Every row gives one point. Before rounding, the points of a table are all equally far from one centre. They may lie mostly on one side of it. Write the centre, to within rounding.

Points (8 x 3)
[[-8.4,19.7,-23.4],
[-18.7,12.9,-18.5],
[-16.8,16.6,19.3],
[2.6,18.4,-25.7],
[-1.4,-14.3,14.0],
[-18.7,-9.7,-1.4],
[-23.7,9.8,11.7],
[-7.5,-11.7,15.5]]
Centre: [1.1,9.1,0.0]

Points (12 x 8)
[[-16.7,-1.5,-11.3,-4.8,-38.6,-5.2,-18.0,0.9],
[-1.4,-10.5,-2.8,-8.9,7.5,-9.5,-10.0,32.7],
[5.4,14.8,-32.8,-30.7,-6.1,0.4,-9.2,-6.1],
[-0.7,-7.7,-5.1,-27.1,-29.5,-7.6,-20.2,-3.3],
[2.1,-6.9,-25.0,15.7,-21.8,-8.5,-10.7,27.5],
[-5.1,-6.5,-5.5,-31.4,-7.9,8.5,-5.4,8.1],
[-2.4,23.9,2.0,-9.2,-4.2,13.3,-11.5,19.3],
[2.7,1.3,-37.3,-8.9,-17.3,11.1,-8.1,16.7],
[5.2,-2.1,1.8,-17.1,-11.5,-25.7,-1.1,28.9],
[8.4,-9.5,-15.5,-25.6,15.7,-0.2,-1.3,7.5],
[-2.6,-2.2,8.3,-8.1,-6.3,-1.1,14.9,18.6],
[-3.2,2.8,-23.6,-16.1,-32.1,-12.7,-11.6,24.6]]
Centre: [1.4,5.3,-12.4,-2.2,-6.2,-11.4,-9.9,1.8]

Points (15 x 11)
[[4.6,-6.2,14.2,-2.7,0.9,-7.4,-24.3,-4.0,-3.9,13.9,-14.7],
[-3.3,24.6,-6.0,-5.8,-13.1,-21.6,-14.2,-6.9,3.9,-15.4,-21.3],
[-12.5,-4.6,11.0,8.4,-5.1,-19.9,0.0,-28.6,28.7,-5.2,-37.2],
[20.5,3.6,-3.7,-7.7,-24.7,-14.1,-3.3,-34.2,-13.9,-12.4,-13.4],
[12.2,6.5,4.5,-11.7,-20.4,-27.3,-19.9,-15.0,21.8,-6.3,-32.6],
[18.6,5.9,-7.6,-4.4,7.3,-1.2,-13.8,9.6,11.9,-20.1,-24.2],
[18.0,17.9,14.6,-1.6,3.9,-29.0,-14.4,-8.9,9.8,17.5,-19.2],
[9.2,11.5,7.9,10.9,-12.5,0.5,-21.7,-18.1,7.5,-1.7,-3.6],
[24.3,1.9,-2.4,-0.8,0.6,-7.5,-26.6,-16.9,-4.2,-2.7,-30.9],
[4.7,-10.1,-7.4,7.6,-11.3,-16.5,-18.4,-26.4,18.4,-23.1,-8.7],
[13.1,-21.9,16.8,15.4,2.3,-38.4,3.0,-11.6,-1.7,-10.6,-25.7],
[17.4,11.1,-0.3,-14.1,-16.7,-11.2,5.7,-0.7,30.7,-22.2,-35.2],
[3.4,2.6,5.0,6.0,-1.6,-20.8,-21.6,-8.3,-7.6,-9.7,-0.1],
[14.3,-6.2,-1.3,-1.9,1.2,-13.5,-10.8,-38.4,-6.2,3.9,3.7],
[4.9,-16.5,-12.0,-6.3,-2.2,-19.7,-24.0,-11.1,4.9,4.7,3.9]]
Centre: [10.4,-3.5,-4.9,1.0,-6.5,-14.2,10.4,-10.5,9.0,2.4,-19.0]

Points (22 x 18)
[[-14.3,0.2,-20.5,-7.2,5.6,-9.7,-14.6,13.5,-12.2,-5.6,-36.7,-7.3,-15.2,-14.3,10.5,-21.1,15.2,-2.9],
[-20.3,-2.8,6.8,-10.7,0.4,-14.0,4.0,12.0,-14.5,-15.4,-14.1,3.7,3.0,-21.0,17.6,-26.1,37.3,28.4],
[-1.8,-1.8,-8.1,-2.3,-11.3,-22.8,-1.3,4.6,-15.8,16.0,-15.5,-11.8,6.9,-11.0,28.3,-19.4,-1.1,7.4],
[-17.0,4.1,-1.3,-19.3,2.8,-28.6,-5.9,15.5,-17.0,-11.6,-16.1,-14.0,9.3,-21.2,32.5,-38.8,20.5,-1.2],
[-8.8,11.4,-2.5,-26.5,5.3,-7.9,-4.5,31.1,2.9,10.7,-3.8,-10.7,7.8,-12.3,15.9,-31.5,24.4,-2.4],
[-20.0,-12.1,-6.9,-27.4,-0.8,-16.7,9.9,14.5,-6.0,-1.6,-16.4,4.5,-14.1,-7.9,29.3,-13.9,16.8,1.1],
[-19.3,9.5,-12.9,-15.0,-8.2,-3.7,12.8,20.1,-14.4,9.7,-4.4,-7.5,-4.3,-1.4,18.7,-13.1,4.8,10.0],
[-24.3,-10.7,-10.5,-10.9,-8.6,4.7,9.2,7.2,-12.3,-4.2,-10.0,-18.4,-2.8,6.6,24.4,-13.5,18.0,8.5],
[-3.0,4.9,-11.7,-15.1,1.1,-20.4,-6.9,20.1,5.3,-11.3,-2.4,-9.7,-11.9,-10.4,33.2,-29.5,14.0,-18.7],
[-8.0,3.6,-2.5,-38.8,-17.6,-28.1,2.7,13.2,5.3,-8.5,-5.5,-13.7,4.7,-10.2,32.1,-17.7,12.3,1.1],
[-15.7,-5.5,-13.2,-30.4,-4.1,-19.8,5.3,-6.8,-19.3,-7.3,-18.0,-21.1,-15.0,-3.6,16.0,-14.4,-3.4,0.4],
[-14.6,5.1,-9.4,-11.2,-3.5,-21.3,2.5,-3.2,-27.8,-10.1,-17.6,-16.6,-3.4,-23.5,36.0,-26.1,12.6,-4.7],
[-5.7,7.5,-11.6,-31.5,5.2,-16.2,2.7,20.4,-15.6,-25.9,-26.5,-14.0,-8.1,-6.8,23.1,-13.9,11.4,13.7],
[6.1,-4.5,-1.7,-8.3,-9.9,-21.0,4.8,12.5,-15.2,-18.4,-2.4,1.1,-11.4,-1.6,34.7,-17.7,8.3,-1.5],
[-33.0,8.5,-1.5,2.5,8.2,-11.9,15.9,-3.5,-12.1,-10.5,-20.4,-5.6,7.1,1.3,16.6,-30.4,31.7,15.5],
[-23.6,-11.5,6.3,-13.2,9.3,-6.0,11.4,25.2,-8.0,-4.0,-22.0,-10.1,-7.3,-9.3,19.2,-9.5,5.9,3.5],
[-14.9,-5.8,-11.4,-28.3,-11.6,2.3,-1.9,21.9,-13.4,-15.6,-18.7,-12.3,-6.3,-7.0,14.0,-12.7,13.1,4.0],
[-14.4,11.4,1.2,-22.0,-3.9,2.1,8.1,12.9,-3.3,-1.0,-21.2,6.6,-1.6,-9.0,19.6,-28.5,14.5,17.7],
[-11.2,7.8,6.9,-34.4,-18.8,-13.9,4.7,13.3,-16.8,-13.0,-12.2,0.3,4.0,-13.0,22.9,-25.4,20.7,1.2],
[-6.1,12.6,-13.7,-35.3,-5.6,-4.4,-1.9,16.1,-10.3,-5.8,-6.7,-2.0,-9.2,-5.1,-5.4,-19.1,35.7,-9.5],
[-21.9,14.8,-13.0,-10.6,-3.8,-13.3,0.7,19.4,-11.4,-2.9,14.9,-3.6,-10.5,3.5,21.9,-24.1,36.5,-0.4],
[1.1,26.5,-18.0,-20.1,-11.7,-21.4,-3.6,27.1,-3.2,0.7,-13.9,-17.4,2.8,-18.7,8.2,-6.2,8.7,-4.9]]
Centre: [-9.5,7.8,-0.1,-10.9,7.2,-20.2,-6.2,-1.1,-3.0,-8.5,-5.5,-11.2,1.9,-8.0,8.9,-8.6,20.3,3.9]
